Rows are points. Before rounding, the points of a table are all equally far from one centre. They may lie mostly on one side of it. Where is the centre, to within rounding?

Points (10 x 3)
28; 2; 66
16; 36; 61
33; 28; 59
13; 7; 70
17; 38; 59
6; 43; 55
44; 33; 46
30; 52; 25
9; 50; 47
36; 29; 57
Centre: 10; 8; 21

Points (14 x 9)
6; -10; -47; 87; -3; 27; 45; 52; -51
-16; -33; -8; 44; 48; 25; 23; -60; 29
-87; -1; -6; 46; 32; 48; -24; 24; 0
15; -13; -17; 78; 4; 18; 68; 50; 15
-19; 7; -27; 90; 13; 25; 50; -17; -29
-1; 0; -12; 54; -25; 43; 46; 14; 72
-36; -20; 6; 57; 13; 78; 11; -32; 22
-65; 16; 21; 40; -1; 57; 14; -27; -5
-41; -20; -34; 95; -7; 58; 1; 49; 10
-61; -20; -66; 82; -37; 31; -3; 15; 42
-40; -54; 8; 47; -23; 60; 53; 28; 44
-63; 1; -12; 54; 2; 30; 16; 81; -40
-30; -9; -69; 22; 76; 62; 29; 44; -21
0; 8; 42; 61; 0; 27; 41; -4; 1
Centre: -10; -27; -38; 1; -9; 15; 4; 13; -7

Points (25 x 18)
-12; 23; -41; 39; 38; -13; -20; 0; 36; 11; -47; 16; -2; -31; -44; -41; 69; 17
-67; 43; -31; 3; 31; -55; 9; 18; 40; 51; -1; 51; 10; -30; -41; -64; 63; 51
-56; -20; -15; 8; 68; -8; -80; -1; 64; 64; 7; 17; -30; -39; -56; -8; -16; 10
-35; -15; -19; -19; 53; -48; -45; -34; 77; 71; -11; 48; -56; -41; -34; -37; -28; 43
-78; 36; -40; -25; 18; -54; -99; -39; 73; 90; -12; -17; -21; 23; -25; -51; -2; 32
-59; 11; -23; 22; -16; 27; -73; -23; 43; 62; -10; 27; -65; 16; -5; -46; -6; 40
-47; -26; -25; -19; 15; -83; -50; -18; 12; 45; 18; 32; 53; -59; -32; -32; -4; 7
-20; 7; -10; 24; 1; 24; -82; 4; 9; 34; -10; -8; -68; 0; 13; -27; 19; -20
-70; 101; -7; 18; 36; -73; -43; 2; 11; 49; -5; 7; -34; 15; -56; -35; 16; 20
-13; 22; -42; 7; 4; -56; -35; -3; -24; 89; -7; 50; -60; -48; -38; -46; 0; -34
-55; 39; -34; -10; 35; -85; -78; 17; 30; 79; -38; 31; -10; 16; -1; -67; 10; 65
-24; -2; -61; 26; 58; 5; -80; -1; 29; 49; 14; 3; -58; -45; -42; -62; 7; 28
-42; 42; -34; -70; 0; -33; -73; -12; 58; 17; -6; 13; -42; -43; 7; -35; -1; -29
-37; -9; 6; 28; 17; -48; -41; -5; 34; 37; -55; -5; -41; -17; -20; -3; -34; 34
-61; -1; -13; -8; -7; -50; -47; 4; -19; 84; -34; -8; -47; -19; -12; -14; 58; 32
-46; 62; -47; -19; 1; -83; -44; 27; 70; 14; 10; 9; -44; -1; -63; -26; 13; 25
-27; 26; -24; -6; 60; -46; -70; 1; 29; 71; -41; 4; -47; -51; -25; -75; 39; 4
-51; 13; -42; 10; -5; 8; -65; -17; 99; 42; 6; 24; -44; -31; -27; -14; 30; -31
-87; 16; -43; -10; 8; -38; -84; 30; 15; 26; 13; 55; -3; -12; -27; -38; -20; -16
-55; 57; -58; -15; 68; -8; -38; 11; 68; 7; -22; 2; -47; 37; -35; -9; 54; 9
-67; 19; -23; -2; -13; -46; -31; 17; 35; 20; 42; 51; -65; -36; -9; -51; 28; -2
-59; -16; -22; 1; 19; -34; -59; -39; 66; 38; 60; 3; -12; -49; -4; -86; 6; 8
-52; 60; -13; -27; 0; -33; -63; 27; 58; 72; 0; 32; -16; -16; -50; -93; 13; 39
-34; -2; -3; -16; 24; -45; -36; -35; 24; 55; -22; 88; -13; -45; -26; -48; 6; 58
-15; 24; -15; 31; 53; -33; -16; 13; 62; 11; 3; 4; -45; -24; -48; -83; 22; -16
Centre: -12; 30; -38; -11; 29; -27; -23; -13; 30; 68; 22; 11; -1; 11; -2; -18; 7; 10

Points (30 x 24)
90; 1; -6; 9; -4; 43; -36; -22; -17; 34; 36; 50; 27; 62; 1; 19; 63; 9; -13; -28; -40; 72; 24; 5
104; -12; 10; 2; -3; -13; -46; -3; -44; 54; 27; 34; 60; 66; 34; -1; 10; 19; -27; -9; -3; 99; 13; -26
78; -6; 1; 17; -18; -41; -12; -29; -26; 65; 23; 17; 34; 86; 42; 58; 35; 14; -21; 9; -9; 89; -10; -29
99; 24; 9; -23; 11; -24; -58; 3; -50; 38; 35; 7; 12; 59; -18; 22; 23; 35; -36; -1; 3; 87; 26; 14
93; 10; 25; -3; -21; -21; 2; 1; -19; 38; 59; 30; -3; 70; -14; 36; 24; 14; -38; -34; -33; 118; 23; -12
69; -20; -2; -29; -36; -10; -21; -33; -28; 37; 20; 2; 45; 87; -15; -13; 48; -2; -56; -13; -63; 58; 3; -23
76; 20; 6; -20; -1; -32; -5; -23; 6; 42; 18; 55; -20; 73; -14; 4; 18; 58; -20; -36; -57; 93; 7; -16
76; -14; -14; -5; 29; -2; -24; -25; -34; 21; 0; 39; 28; 118; 7; -2; 49; 14; -32; -37; -46; 75; 11; -8
67; 48; 23; -37; -14; -1; -2; -10; -37; 62; 28; 28; 15; 34; 50; 21; 20; 77; -9; -32; -21; 67; 17; -33
89; 14; 21; -35; 32; -8; -4; -27; -17; 26; -14; 39; 44; 54; 16; -9; 50; 49; -17; 14; -13; 98; 59; -48
73; -31; 20; -7; -17; -28; -9; -32; -79; 49; 22; 49; 17; 78; 11; 67; 24; -18; -3; -43; 9; 66; 33; -31
62; 42; 7; -2; 26; -32; -16; -16; -42; 65; 39; 3; 2; 86; 2; 20; 34; 44; -6; -39; -15; 93; 3; -7
61; 28; -5; -2; -23; 2; -26; -2; -40; 40; -7; 22; 36; 72; -7; 29; 87; 58; -50; -7; -43; 71; 18; -3
80; -34; 59; -15; -1; -25; -1; -19; -32; 63; 27; 19; 52; 93; 27; -8; 37; -3; -25; -29; 3; 98; 45; -31
94; 49; -2; -1; 29; 2; -26; -3; -32; 55; 41; 22; 20; 50; -15; 26; 23; 34; -22; -65; 9; 85; 24; -18
85; -2; 52; 31; 23; -57; -21; -18; 3; 54; 33; 21; 11; 54; 34; 52; 53; 60; -33; -35; 42; 78; -26; -51
83; 11; 9; 21; -16; -28; 23; -24; 19; 0; 60; 53; 37; 47; -23; -23; 27; 46; -26; -10; -45; 86; 12; 7
72; 2; 44; 1; 8; -2; -31; -31; -22; 42; 10; 16; -9; 102; 35; -13; 45; 10; -6; 0; -53; 69; 18; 7
75; 2; 12; 4; 23; -1; -35; -6; -17; 34; 41; 36; -22; 67; -14; -24; 24; 17; -16; -3; -9; 136; 38; -8
113; -17; 15; 24; 7; 26; -5; -24; -48; 60; 14; 42; 19; 44; 9; -1; 64; -10; -19; -17; -16; 72; 6; 5
95; 25; 18; -16; -19; -11; -23; 12; -7; 29; -8; 63; -1; 76; 3; 21; 78; 12; -32; -11; 15; 99; 9; -25
106; 18; 32; -6; 18; -6; -52; 23; 9; 41; 29; 24; 14; 75; 15; -10; 43; 36; -20; -45; -16; 78; 49; -5
83; 21; 36; -5; -17; -21; 40; 2; -47; 46; 7; 35; 5; 66; 15; -5; 17; 29; -55; -35; -19; 92; -24; 13
109; 1; 25; -7; 25; -15; -48; 0; -50; 41; 38; 26; 34; 59; 7; 24; 39; 3; -14; -19; -47; 82; 18; -10
83; 20; 79; 40; -1; -24; -14; -31; -47; 46; 38; 23; 21; 61; 25; 23; 34; 62; -22; -22; -9; 68; -21; -36
51; 32; 47; 17; -16; 4; 0; -25; -4; 61; -17; 54; 34; 43; 39; 22; 21; 28; -14; -6; -33; 97; 79; -23
106; -8; 41; 14; -23; -8; -27; -2; -54; 51; -7; 37; 14; 68; -8; 15; 50; -26; -16; -5; 9; 83; 47; -32
71; 38; 8; 13; 19; -20; -41; 12; -34; 64; 4; 15; 14; 70; -23; -9; 57; -9; -23; 21; -17; 76; -17; -16
93; 11; 40; -23; -21; -27; -2; 14; -41; 68; 47; 49; 22; 56; -5; 30; 7; 44; -47; -40; -34; 73; -5; -37
63; 30; 12; 40; -30; 2; -24; -6; -35; 24; -8; 48; 5; 50; -23; -19; 7; 9; -31; 7; -67; 69; -22; -18
Centre: 20; -20; 17; 11; 11; -27; -7; -6; -10; 14; 14; 23; 6; 20; 10; 9; 30; 15; -46; -21; 4; 40; 25; -28

Points (28 x 24)
45; -14; -9; -5; -27; -35; -10; -15; 48; -17; -39; -18; -6; -3; -3; -35; 39; -72; 28; -66; -40; 28; 64; -47
46; 3; 6; -14; -32; 6; -13; -48; -10; 18; -14; -8; -19; 35; -35; -31; 101; -7; 14; -80; -24; 10; 81; -39
41; -13; -30; -24; -21; -27; 37; 13; 50; -37; -46; -29; -34; -25; -22; 36; 91; -30; 37; -28; 1; -26; 86; -16
57; -4; 4; -31; 23; -2; 15; -51; 5; -13; -44; -36; -24; -27; -15; -11; 53; -24; 60; -43; -16; -23; 72; -61
34; -54; -6; 21; -7; -33; 0; -20; 26; -31; 3; 6; -12; 34; -33; -25; 100; -18; 39; -27; 7; -21; 96; -41
43; -44; -1; 8; -32; -62; 32; -31; 1; -53; -20; -6; -14; -12; -27; -29; 93; -38; 36; -40; -18; 35; 70; -68
53; -25; -43; -5; 9; -23; 13; -3; 48; -25; -34; -10; -21; 14; 6; 4; 93; -52; 8; -65; -28; 6; 78; -85
22; -23; -22; 32; -5; -19; 43; -25; 1; -9; 2; 4; -36; 18; -7; 34; 116; -44; 31; -55; -48; -9; 91; -50
75; -26; -35; -8; -53; 47; 16; -26; -2; -27; 4; 7; -37; 42; -41; -11; 72; -41; 22; -42; -33; 8; 62; -33
60; -34; -3; 3; -10; -48; 5; -38; 9; -34; 6; -14; -45; 7; -25; -15; 76; -60; 33; -60; -33; -24; 92; -66
31; 0; -46; -34; 7; -41; 30; -38; 54; 14; -11; 3; -14; 40; -2; 31; 112; -26; 30; -51; -21; 11; 37; -63
20; -17; -17; -6; -2; -25; -4; -22; 15; -6; 15; -2; -37; 19; -28; 6; 92; -58; 45; -98; -19; 15; 83; -34
11; -2; 0; -8; -25; -21; 44; -2; 27; -15; 28; -10; -55; 17; 1; 38; 105; -62; 57; -26; -7; 6; 57; -49
-9; 45; -40; -5; -12; -7; 11; -46; 17; -50; -25; -6; 12; 43; -54; 0; 43; -55; 7; -63; -4; -15; 80; -33
-14; -52; -28; -18; -21; 1; 47; -33; 3; -20; -31; 4; -12; -6; -3; 15; 107; -47; 33; -50; -15; -11; 98; -65
50; -27; -35; 5; -36; -34; 10; -57; 38; -36; -14; 14; -34; 37; -6; 8; 100; -29; -10; -20; -30; 3; 93; -79
45; -4; -12; -3; -8; -20; 26; -17; 12; -41; -20; 8; -6; 30; -50; -43; 67; -30; 34; -38; -4; 9; 96; -82
78; -16; -39; -2; -27; -8; 1; -62; -8; -13; -51; -40; -21; 1; 11; 4; 111; -50; 7; -24; -35; -10; 45; -61
36; -21; -3; -29; -31; -20; 34; -47; 26; -36; -21; -35; -45; 9; -21; 2; 83; -44; 62; -54; -53; 5; 76; -28
38; 2; -22; -26; 2; -8; 28; -19; 15; -40; -7; -53; -9; 4; -75; -38; 108; -2; 18; -63; 20; -10; 50; -63
82; -35; 23; -23; -42; -8; 9; -56; -14; 1; -24; 20; -16; -13; -19; -24; 93; -30; 13; -25; -12; 20; 99; -51
26; -20; -36; 14; -39; -11; -12; -47; -25; 12; -32; -18; 19; 41; -7; -2; 92; -55; 7; -53; -25; -1; 69; -83
34; -41; 2; 20; 26; -49; 3; -33; -2; -43; 4; 9; -51; 44; -25; -5; 117; -37; 38; -26; -18; -6; 45; -12
30; -43; -10; 6; 34; -5; 52; -49; 28; -2; -23; -50; -10; 39; -13; -15; 87; -4; 22; -40; -38; 0; 97; -66
65; -52; -8; -33; -23; -58; 25; -21; 24; -13; -13; -56; -46; 25; -19; 27; 99; -52; -3; -50; -11; -22; 103; -53
48; -42; 26; 4; -10; -5; 7; -54; 17; -8; -17; -39; -38; -15; -3; 24; 84; 0; 13; -45; 18; 9; 127; -41
59; -32; -7; -17; -7; -30; 27; -2; 28; -15; -28; 1; -50; -9; -15; -14; 109; -40; 16; -55; -51; -15; 79; -74
45; -8; 16; 8; -51; -24; 22; -62; 27; -30; -43; -18; -26; -5; -27; -5; 86; -61; 32; -59; -24; -15; 53; -71
Centre: 22; -21; -2; -16; -5; -16; 26; -22; 1; -10; 0; -17; -7; 1; -21; 13; 51; -26; -32; -23; -9; 3; 37; -24
